Each wall is flat, endless, passes through zero and stands at right angles to its row. A trip goes straight from one point to another. List the walls that it crosses, first one first.
In the rows, zero is written as 128.

Walls:
(1): [152 101]
(2): [ 96 173]
(3): [137 153]
(4): [144 160]
(5): [139 115]
(6): [111 115]
(7): [114 101]
Trips:
[123 174] to [124 139] => none
[ 66 143] to [112 124] => none
[137 131] to [166 143] => none
[116 126] to [95 95] => 2, 5, 1
[199 182] to [159 124] => 2

Walls:
(1): [ 56 111 124 132 141 159 130 110  98]
(2): [139  81 160 117 105 151  71 114 159]
(3): [167 132 153 165 133 123 123 141 137]
(4): [138  92 126 138 149 115 106 166 104]
(5): [201  69 132 155 103 120 133 192 150]
(6): [113 194 147 173 138 125 103 132 118]
Trips:
[226 131 133 175 107  80 119  96 102] to [153 133 157 112 116 146 102 149 108] => none
[138 117 119 115  73 164 172 132 105] to [ 79 165 112 169 164 146 122  47 106] => 5, 6
[117 129 166 118 148 139 162  98 114] to [138 127 170  97  96 154 138 146 183] => 2, 3, 1, 5
[148 152 132 128 130 114 119 102 157] to [132 153 151 152 175 112  61 102  95] => 4, 1
[107 133 168 107 187 144 134 134 104] to [105  83 140 151 115 118 123  99 184] => 2, 6, 4, 3, 5
[171  68 105 108 153  98 127 117 169] to [123 158 148  79  99 172 143 141 144] => 3, 4, 5
[ 87 121 121  70 112 130  78 143 167] to [135 127 122 159 109 137 123 112 171] => 1, 5, 3, 6
[137 137 174 143 140 157 116 105 165] to [116 120 173 146  78 157 199 160  73] => 5, 1, 2, 6

Walls:
(1): [171 103 108 135  93 159 137 134 120 132 100 101 122 129 185 164 131 119
 160  87]
(2): [167 155  89 137 131 138  98 121 158 128 141 166  77 191 202 136 146 157
 146 128]
(3): [109 107 173  79 118 113 148  96 130 114  85  83 125 197  29 151 102 180
 131 107]
(4): [151 126  74 112 164  86 166 157 142 146 143  77 144 109 101 170 148 147
 148 104]
(5): [ 91 108 145 102 144 110 119 111 212 104 108 107  55 149 134 135 114 159
 141 141]
(6): [ 75 121  79 130 153 148 133  81 148 150 151 153 149 106 129 116  50 159
 124 143]
(7): [108  99 107 152 134 160 132 166 166 172 118 133 166 149 175 132  98  98
 134 115]
Trips:
[142  82 199 152 106 175 142 114 123 110 171 129 152 104 122 107 183  93
 132  89] to [129 145  64 161 162 122 167 114 108 157  99  79 166 121 145 122 162 137
 128 141] => 7, 4, 6
[128 114 143  99 149 122 131 101 153 103 149 116 107 100  89  68 141 101
 136  72] to [ 86 117  85 130  85 112 126 167  90  82 112 124 150 148 106 183 168 138
 115 117] => 5, 1
[160 140  99 110 119 126 153  92 189 151  85 177 112 118 129 129 124 118
  83 150] to [152 142  80  87  80 156 131 106 157 140  86 106 157 175  92 128 161 160
 148 164] => 3, 1, 4, 7, 6
[108 158 107  82 163 183 133 100 117 132 112 150 113 188 120  96 133 164
 136 152] to [106 112 125 141 143 171 148 129 164 142 128  96 111 122 120 121 123 168
  83 106] => 7, 4, 2

Walls:
(1): [157 113 119 124 184 112 145 161 177 114  74 172 123 157 156 169 120 143
 143 133 117 169 148 111 139 131 120 121 102  81 179 175 172 157 117 104
 167 145 122 101 189 123  71 132 130  42 157 175]
(2): [ 97 104 116 133 153 131 154 148 115 131 112 108  92 134 146 140 115 112
  58 115 130  82 120 112  81  92 104 159 119  58 141  78  64 125 127 135
  96 144 153  97 142 122  94 144 121 115 138 128]
(3): [ 93  94 177 157  87  84 114 141 148 171  79 101 147 154 142 132 116  68
 147 126 137 159 151 135  93 150 154 123  95 106  85 121 176  61 143 152
 201 111 137  77  94 101 134 141  81 199  98 137]
(4): [154 138 155 125  99 165  97 164 154 123 121  99 102  74 102 121 111 107
  86 138 127  88 186 106 132 129 138 142 129 102  83 137 157  75 187 136
  80 157 105 100  79 132 145 101  96 143  95 161]
(5): [134 122 112  97 133 107  57 107 112 111 159 144 179  97  99 109 123 130
 180 109 151 139 150 177 100 123 114 115 140  88 162 156 114 137 150 157
 134 143 117 129  80 155 166 125 143 118  92  71]
(6): [183 154  98 113 119  83  94 155 127 204 124 116 117 141 106 124 113  95
  92 112 125 126  77 115 153 177 153 177 109  93 139 143 154 134 131 108
 161 120 135 138 142 148 138 118 114 118 132 121]
(7): [ 74  97 141 120 149  60 143 115  84 129 145  70 112 156 109 157 126 119
 150 136 144 118 146 169 160 214 122 127 136 110 150 165 158 182 155 121
 135 124 104  93  57 123  70 147 125 119 141 125]
(8): [134 156  93 127 156 103 120 144 150 109 137  89 148 118  77 203 129 103
 157 105 126 119 133 141 170 122 116 121 122 166 141 135 146  87 101 132
 138 138 197 143 118 143 192 110 157 157 102 136]
Trips:
[108 153  57 180 125  91  65 146 134 131 167  74  84 165 187 151  93  96
 117 108 123 147 175 189 107 182 136 129  85 133 112 139 137 101  94 174
 112  91  61 135 151 100  96 116 187  97 130  96] to [115  89 120 217 150 106 115 100 105 147 126 106 151 104 112 166  84 128
 106  58 124 148 122 154 139 102 151 116 143 150 160 117 128 117 108 145
 146 171  83 126 128  93 117 168 100 115  91 105] => 1, 6
[ 86 114 113 133 157 117 129 176  73 139 177 121 155 139 141 175 130 133
 124 126 140 140 134 110 104 177 153 134 131 148 136 125 100 111 131 143
 112 160 131 152 134  98 125 157 102 153 141 152] to [136 133 163 129 106  96 164 116 150 140 107 148 118 123 102 171 136 182
 113  89  80  99  68 113 158  85 114 113 153 155 124 101 121  66 164 129
  81 145 136 111 107 155 135 103 122 129 160  87] => 3, 4, 7
[169 112 121 138 118 133  87 140  95 140 111 116 108  60 140 122 135 135
 138 129 140  92 123 116 112 208  71 103 190  85 166 135 165 108 128 102
 197 138  79 119 114 119 119 104  85 150 117 134] to [176  82 154  99 141 130 157  52 184 129  95  59 106 145  98 127 174 116
 137 104  81 118 136 125  31 131 167 134 124 124  92 128 100 103 153 163
 144  91 133 110 113 127  61 176 129  91 115 116] => 2, 6, 5
[139  82 128 158 143 131 183 146 155 112 132 178 126  88  84 180  85 149
 147 123 143 120 144 132  77 131 149 139  67 131 125 127 113  57  92 105
  94 177 132 126 159 140 135  81 164 111  97 159] to [ 79  70 170 131 169  85 174  89 100 113 132 141 122  86 123 172 152  77
 113 135  97 156 158  87 103 173 131 149 102 131 126 139 113 141 106 171
 106 124 145 131 186  59  93 108 129 149 110 129] => 3, 4, 7, 8

Walls:
(1): [123 116 133 100 164 171 162 162 134 102 174  91 106 162 202 141 101 144
 132 131  83 116 155  89 152 134 116 162 174 141  84 169 161 111 155 104
  79 118 144 103 104 105  94 133 108 103 131 120]
(2): [121 139 166 108  47  80 111 144 159 141 120 175 169 121 122 114  67  94
 144 137 105 120 136 167 186 142  78 103 112 124 138 172 145 120  68 115
 141  61 125 115 137 126 105 125  88  99 115 160]
(3): [ 78 102 130 129 107 127 144 136 136  66  93 149 104 100 116  73 162 113
 121 182 157 133 103 163 113 151 110  95 171 127 119 100 175 122  87  99
 185 137  96  98 161 146 115  95 115 103 122 162]
(4): [194 132 143 145  80 153 125 136 143 197 122 108  96  90 139 131 127 101
 109 125  83 126 131 136 139 164 159  97  54 165  55 126  91 117  93  97
 114  86 105 130 132  79 129 140  87 170 122 104]
(5): [ 95 141 148 167 140 125 178 133 160 151 137 148 112 116 114  98 104 137
 133 102 171 132 117 143  63 151 133  84 151 143 124 120 100 177 177 153
 137  61 169 182  84  97 150  94 122 133  97 123]
(6): [113 107 137  97 161 101 119 161 137 179 157 131  52 105  97 101 149 106
  59 115 142 148 167 115  81 110 139 168  95 155 136  90 139 144 128 178
  65 159 139 125  71 141 117  86 116 160 143 173]
(7): [114 158 119 138 162 106 167  86  90  99 159 105 147 165 136  99 110 101
 104 151 149 121 161  99 167 157 144 156 129 162 164  87 117 158 147 174
 134 140 139 129 131 102 112 136 111 178  80 135]
Trips:
[156 151 121  98 160 118  82 119 124 119 120  83 108  89 117  96 168 100
 144 126 126 112 105 141 115 125  92 157 140  67 112 161 149 133 127  99
 164 164  95 100 157 134 132 126 186  98 155 167] to [ 70 148 146  84 141  94 103 122 162 116 119 160  98 121  72 112 119 118
 149 111 173 168 161 195 169 185 122 127 163  92 140 137  81  86  62 182
 153 102 132  84 145 107 104 142 121 134  99 106] => 2, 7, 5
[150 150 115 174 135 107 152 162 135 104 150 115 128 162 168 118 148 139
 167 154 104  95 168 219  90  91 115 173 122 130 127 140 105  47 142 155
  80 139 103  67 155 137  83 128 126 119 125  59] to [123 158 153 144 113 152 127  82  79 216 121 126 120 109 116  98 135  92
 142  93 100 164 178 177 115 109 143 119 137 100 193 112 144 177 153 137
 203 178  94 163 143 126  61 156 143 106 147 124] => 7, 1, 6, 5
[138 137 104  94 135 108 128 133 113 132 147  95  69 130 182  86 150 132
 113 106 140  97 158  94 148  72 186 135 116 161 116 130  89 107  76 125
 104 106 129 117 187 130 165 131 100 143 140 140] to [135 176 142  90 133 128 119 136  77 177 149  97  88 135 123  83 123 122
 141 133 166 103 124 176 139 108  95 144 143 131 169 127 145 142 143 180
 109 128  90 168 103 153 127 146 153  93 158  77] => 4, 1, 5
[190  98 167 120  88 101 122 148 134 114 142 155 143  60 129 118 125 142
 138  70  93 121 143 138 112 134 118 130  96  84 147 133 121 132  97  94
 134 122 140 107 127 159 126  93 149 101 166  95] to [134 163  99  55  90 149 101 122 158 151 116  96 101 187 136 139 127 108
  98 138 105 130 179 158 202 137 106 121 116 185 101 136 130 179 124  82
 111 110 114 152 131 123 139 116 120 124 101 143] => 1, 6, 7
[162  95 127 163  99  93 151  97  98 132 129 112 142 133 159 180 116 150
 160 110 130 142  97 117 167 115 128 137 175 104 138 122 160  79 171 167
 120 126 122  68 196 202 159 157 144 150 156 129] to [112  97 132 156 116  88 136 147 149 171 169  63  86  97 123 137 114 120
 110 124 123 152 113 165 161 158 122 158 108 111 135 142 169  52  86 155
 150 146 113 137 198 133 138 142 141 147 166 130] => 1, 2, 3, 4, 6

Walls:
(1): [100 184 130 159 121 206 194 166 132 108 146  47 177 104 105 131 150 133
 156 112 123 148 119 100 156 131 156 121 120 171 139 147 120 113 186 175
  92 134 104 160 134 116 162 147  85 155 130 143]
(2): [115 177 126 132  98 130 102 111 149 142 137 105 171  89 127  82 112 132
 151 150 127 140  89 153 110 137 131 137 104 152  83 117 172 153 174 182
 143 146 147 100 130 165 109 126 115 145 115 129]
(3): [129 140 130 159 151 106 145 100 161  94  99 146 127 100 180 116 110 130
 132  92 128 155 130 103 119 137 141  90 177 162 111  67 116 162 146 156
 147 134  44  98  78 144 110  75 143 136 114 169]
(4): [152  74 168 161 100  69  75 156 145 118 122  80 119 179 115 157  88 149
  82 113 123 172 127 112 148  96  97 141 122 122 107  77 131 108 128 144
 111 128 104 126 133 115  87 115 103 104 183 138]
(5): [130 167 122 164 115 102 128 181 157 154  85 143 144 121 145  60 117 116
 105 146  84 159 149 101  78 133  95 110 113 146 120 152 137 144 101 128
  82 124  49 151 157 160 121 156 179 133 107 145]
(6): [160 164 150 179 127 118  95 163  33 138  93 102 111 154 140 116 102 138
 122 155 110 165 110 138 106 116 140 148 103  98 129 156 188 146  98 134
  77 116 108 112 132 111  99 113 162 105 112 110]
(7): [124  94 130 131 156 144 141 162 121 206 138 120 147 180 102 171 139  93
 111 112 118 158 100 183  89 145 194 167 109  71 157 154 147 123 127 125
 144 134 149 138  98 124  83  63 129 156  88 140]
(8): [137 117 102 122 111 135 174 149 130  98  90 160  10 149 122 156 123 125
 121 131 186 119 158 120 117 158 116 162 104 180 139 130 153 138 116 174
 105  72 141 158 122 174 118  66 100 135 102  93]
(9): [132 147 141 101 168 124 151  75 150 152  87 125 140 141 124 154 164 102
  86  94 151 110 104 146  76 139 156 157 107 102 121 127 169 149 206  80
 135 144 136 174 101 133  83 125  94 120 101 151]
(10): [ 79  95 140 141 142 105 138 152 127 174  99 120 174 139 120 125 130 155
 127 114 127 157 150 127 110 119 164 127 141  96 104  88  95 138  91 121
 166 149 131 135 192 119 109 159  65 138 173 141]
(11): [123 150 104 109 151 147 112 112 178 122 133 129 120  98 125  86  96 135
 101 126 156 139 142 117  99 106 111 100 128 125 137 140 171 127 136 146
 111 154  89 105 104 175 122 145 156 130 185 148]
(12): [ 75 165 143 198 145 170 142 160 184 174 126 166 181 122 166  90 127 196
 110 128  82 161 107 133  97  71 153 141 140 164 126 115 152  96 152 128
 130 152 113 111  96 113 132 136 108 114 111 131]
Trips:
[121 123 161 146 109 159 113  82  99  85 133 123 131 102 185 132  58 135
 138 153 154 101 144 176 139 107 168  75  97 118 135 116 135 128 133 183
 129 129 164  54  94 129  92 116  81 131  78 126] to [143 118 147 130 118 173 104 149 120 126 172 111  84 112 170  70 126 120
 105 101  70 172  94  85  53 163 166 129 145 147 111 122 188 135 120 119
 121 122 100 123 124  90 148 108 105 151 124 169] => 1, 7, 8, 5, 4, 9
[143 167 175 103 134 142 124 112 153 161 138 136 151  83  94 110 134 132
 139 181 102 132 112 119 162 103  85 121  69 104 146 166 153 125 106 178
 121 120 122 139  67  75 110  86 147 150 100 145] to [ 74 146 176  68 142 159  98 101 123  86 119 110 111 181  96 147 138 145
 154 158  83 100 140 138 110  71 118 121 151 140 127  99 152 145 154  86
 163 185 114 145 128 156 132 116 109 127 143 148] => 9, 5, 6, 7, 4, 10, 1
[132 161 188  61 157 136 156 107 101  71 149 137  96 152 140 160 167 177
 118 109 119  84 128 136 154 161 170  74 153 109 109 169  93 131 103 155
 132 109 148 148 131 135 109 104 174 160 143 118] to [139  81 146 156 153 127  98 121  89 127 119 131 129 159 140 160 106 149
 145  91  89  90  86 110 153 105 151 112 161 138 150 163 124 146  91  94
 131 168 113 121 141 117 145 153 140 111 184 104] => 3, 8, 6, 10, 4
